Rows are points. Each copy is the shape, with its points in the same order, stretched, turned, moved and blurred by noise. Say if it was mirrored as well.

Shape (7 x 3):
[[-1.09 -2.60  1.55]
 [ 0.14  1.41  0.74]
 [ 1.25  1.91  0.87]
 [-0.58  0.45  0.44]
 [-0.45 -1.30 -0.27]
 [ 0.88 -0.62 -2.32]
 [ 2.07  1.63 -0.76]]
Copy 1, 7 rows:
[[-2.29  1.12 -0.46]
 [ 0.31 -0.95  1.84]
 [ 1.04 -1.06  2.40]
 [-0.16 -0.84  0.81]
 [-0.41  0.36 -0.87]
 [ 1.76  0.39 -2.07]
 [ 2.20 -0.63  1.24]]
Copy 1 is: mirrored
Copy 2 (7 x 3):
[[-0.14  1.74 -2.35]
 [ 2.74 -0.37 -0.21]
 [ 3.49 -1.16 -0.57]
 [ 1.62  0.23 -0.20]
 [-0.48 -0.01 -1.09]
 [-1.74 -2.20  0.14]
 [ 1.87 -2.57 -0.04]]
Copy 2 is: mirrored
Copy 3 (7 x 3):
[[-1.99  1.30 -0.01]
 [ 2.89  0.56 -0.18]
 [ 3.68  0.62 -1.15]
 [ 1.29  0.13  0.41]
 [-1.02 -0.70  0.20]
 [-0.91 -3.00  0.09]
 [ 2.77 -1.41 -1.56]]
Copy 3 is: mirrored
Copy 4, 7 rows:
[[-1.41 -0.97  3.46]
 [-0.41 -1.51 -1.50]
 [ 0.84 -2.23 -2.50]
 [-0.71 -0.74 -0.41]
 [-0.38  0.51  1.98]
 [ 1.02  1.85  0.90]
 [ 1.90 -0.62 -2.14]]
Copy 4 is: mirrored

Shape (7 x 4):
[[ 0.45  1.40 -1.62  0.15]
 [-0.24 -0.64  0.69  0.94]
 [-1.85  2.36 -1.07 -1.00]
 [-1.20  0.42  1.64  1.80]
 [ 0.02  0.39  4.59  1.17]
 [-0.51  0.35 -1.61 -1.35]
 [ 0.37  0.12 -0.66  0.51]]
Copy 1:
[[-1.50 -0.97 -0.35 -1.30]
 [ 0.61  0.36  0.41  1.35]
 [ 0.39 -3.85 -0.58 -2.19]
 [ 0.34 -0.49  1.22  2.06]
 [ 1.58  0.76  4.42  2.41]
 [ 0.31 -1.66 -1.66 -2.12]
 [-0.59  0.06 -0.30 -0.26]]
Copy 1 is: only turned
Copy 2:
[[ 0.30 -0.84 -1.48 -1.36]
 [ 0.56  1.36  0.20  0.47]
 [ 1.67 -1.01 -2.23 -0.54]
 [ 1.71  1.51 -0.94 -0.33]
 [ 3.49  2.12  1.55  1.36]
 [-0.11 -0.74 -0.66  0.77]
 [ 0.20  0.20 -0.45 -0.60]]
Copy 2 is: mirrored
Copy 3:
[[ 0.19  1.93 -1.91 -1.41]
 [ 1.37 -0.84 -0.92  0.78]
 [ 1.10  3.26  0.15 -1.90]
 [ 2.27  0.07 -0.80  2.12]
 [ 1.10 -0.03  0.39  4.67]
 [ 0.32  0.92 -0.23 -2.49]
 [ 0.58  0.16 -1.61 -0.50]]
Copy 3 is: mirrored
